Each row is a point. Examples show where two turns around zero, p and q, send a point. Where does a point land after both, in the order given? Backwards means that the second turn is done in reverse. Each puzzle has new turns, and all numbers are rounded.
In the rows, 128 means zero.

Turn p:
[141  99 108] => [135 102 102]
[123  98 119] => [116 104 111]
[114 174 141] => [126 171 152]
[173 151 167] => [172 126 174]
[ 78  65 106] => [66 90 87]
[138 180 127] => [152 173 142]
Turn q:
[162 118 153] => [158 128 159]
[133 124 196] => [121 128 196]
[115 153  80] => [119 147  77]
[102 117  83] => [115 109  80]
Where do these land?
p, then q backwards: [124 111 118] => [116 119 115]
p, then q: [141 146 225] => [116 122 227]
q, then p: [145 139  96] => [155 142 105]
p, then q backwards: [ 98 156 134] => [118 165 145]
p, then q: [140  95 131] => [139  95 126]
q, then p: [121 121  65] => [140 131  65]

Turn p:
[ 85 106 144] => [ 93 117 163]
[172 122 105] => [162 111  95]
[ 81 146 125] => [ 83 149 134]
[173 138 137] => [173 136 118]
Turn q:
[163 127  84] => [156  88  99]
[128 114  89] => [119  92 109]
[107 152 159] => [118 171 133]
[114 119 180] => [119 161 171]
Where do these land?
p, then q: [146 144 156] => [161 145 125]
q, then p: [123 130 142] => [128 142 132]
p, then q: [105 105 127] => [104 130 150]
q, then p: [106 136 152] => [116 159 133]
p, then q: [146 138  31] => [95 53 73]
q, then p: [142 115 160] => [153 145 150]

Turn p:
[186 128  92 101] => [190 163 111 118]
[136 167 159  75] => [141 155 193 111]
[103 103 158 183] => [ 95  74 116 161]
[ 90  80 116 146] => [ 99  89  90 107]
[125 161 116 135] => [115 158 130 143]
Turn q:
[128 115  85 142] => [150 104  94 124]
[162 104 140 190] => [180 115 145 179]
[131 177 140  88] => [ 98 180 124 106]
[152  84 147 136] => [160 109 167 129]
[ 68 160 128  84] => [ 54 133 110 102]
Where do these land?
q, then p: [ 94 180 163 153] => [ 61 132 116 161]
q, then p: [187  72 127 123] => [201 111 160 136]
q, then p backwards: [135  65  93 104] => [134  64 147  91]
q, then p: [125 140 136 171] => [119 121 103 164]
q, then p: [ 95 164 155 101] => [ 71 138 146 116]
q, then p: [132 147  95 116] => [133 161 114 111]

Turn p:
[158 155 101 120  97 181] => [103 176 168 110  92 134]
[103 100 130 145 117 133] => [127  97 113 125 103 135]
[109 129 123 167 107  95] => [112 116  89 163 112 120]
[178 122 129 131  96 146] => [152 169 141 126  90 120]
[ 89 130 183 119 191 109] => [151  72 137 148 193 152]
[ 92 154 146 108 183 104] => [117  98 134 138 199 136]
[144  80  91 187 122 115] => [138 139  56 119  87 149]
[111 106 127 108 139 111] => [135 103 117 110 144 113]
[170 176 122  68 100 158] => [117 183 197 113 130  93]
Turn q:
[121 131  90 109 118 107] => [124 126  80 127 121 123]
[133  99 103 116  98 171] => [146 155 109 119 136 181]
[129 150 147 202 150 109] => [134 109 172 190 116  98]
[106 129 178 171 167  78] => [108  64 176 155 130  91]
[126 106 110  65  64 161] => [126 159  87  71 109 188]
[104 131 113  92 137 159] => [ 99 155 109 111 156 141]
[152 173 163 166 147 112] => [134 131 177 149 106  77]
[153 105 120 104 143 127] => [154 124 115 103 151 124]
Where do these land?
q, then p backwards: [131 130  94 132 108 111] => [133 109 125 160 118 109]
p, then q: [114 129 149 145 169  91] => [157 129 125 159 174 123]
p, then q: [135 191  91 130 114 178] => [ 50 147 162 132 107 134]
q, then p backwards: [ 99 105 115 100 138 124] => [101 124 104 133 159 116]
p, then q: [123  90 225 143 143  99] => [231 110 156 141 145 138]
p, then q backwards: [105 136 120 144 106 139] => [101 141 136 136 111 114]
p, then q backwards: [144 116 132  80 131  81] => [167 136 117 110 180 113]
q, then p: [173 126  98 150 114 201] => [121 196 169 161 137 164]

Turn p:
[ 96 132 126 137 142  88 104 150] => [127 104 153 123 128  76 124 134]
[138 124  97 112 142  95 152 130] => [ 94 161 140 111 119 108 136 121]
[ 73 105 104 147 130 131 139 127] => [ 94  87 125 149 116 111 151 109]
[142 138 124 137 100 120 139 135] => [144 144 125 129 101 127 123 117]
[154 111  99 153 133 104 118 120] => [121 156 100 134 134  91 124 118]
[104 193 103  98 155 131 135  97] => [ 84 134 184 149 136 149  83 127]
[143 117 177 133 123 225 137 151] => [160 100  88 141 125 207 150 178]
[146 121 139 100 109 167 115 126] => [140 120 105 105 134 171 114 132]
[155 110 184 134 119  91 113 117] => [187 146 134 110 160 112 148 117]
Turn q:
[104 130 175 124 103 160 125 101] => [106 121 142 126  79 118 114  86]
[133 145 162 122 144 113 138 163] => [124 143 119  76 123 141 135 135]
[116 115 112 147 123 127 113 129] => [113 118 127 145 136 115 120 144]
[144 120 115 101 123  99  93 138] => [137 143 114 122 164  91 140 123]
[115 113  97  71 153 150 150 102] => [169  80 152 139 145 137 157  96]
[112 174 143 179 139 110 127 155] => [ 78 161 138 108 126 158 123 165]
[130 100 141 133 140 165 124 171] => [115  90  82 109 116 133 127 135]
[162 141  81 121 103 108 121 127] => [151 162 116 165 152 117 153 141]
[108 135  99 129 134  83 173 147] => [153 131 164 115 135 136 151 183]
[155 107 155 153 117 163 116  46] => [135 132 129 176 105 133  59  73]
Where do these land?
p, then q backwards: [108 130 146 162 101 181 143 147] => [137 114 101 135 119 181 173 133]
q, then p: [118  87  92 121 102 134  97  91] => [147 143 118 153 150  67 151 115]
q, then p: [147  89 134 120 166 129 119 126] => [106 136 100 106 164 115 117 136]
p, then q: [ 92 168  93 128 111 124 144 153] => [102 138 133 132  90  74 115 129]
q, then p: [135 168 121  94 155 128 133  99] => [128 146 138 156 161 173 137 135]
p, then q: [ 98  92 163 147 141 120 167 177] => [182 125 127 106  77 132 136 171]
q, then p: [149 131 157 175 118 121 168 127] => [156 108 110 116  98 142  79 140]
q, then p: [164 169 143 128 141 108 134 158] => [ 99 137 150 128 110 165  96 151]
q, then p: [149 130  89 112 104 153  95  93] => [125 153 122 189 141 100 138 112]
p, then q backwards: [115 145 130 133 154  85  92 137] => [102  94 124 124 121  85 108 113]
q, then p backwards: [132 100 141  90 115 126 117  98] => [115 126 132 147  97  89 107 117]
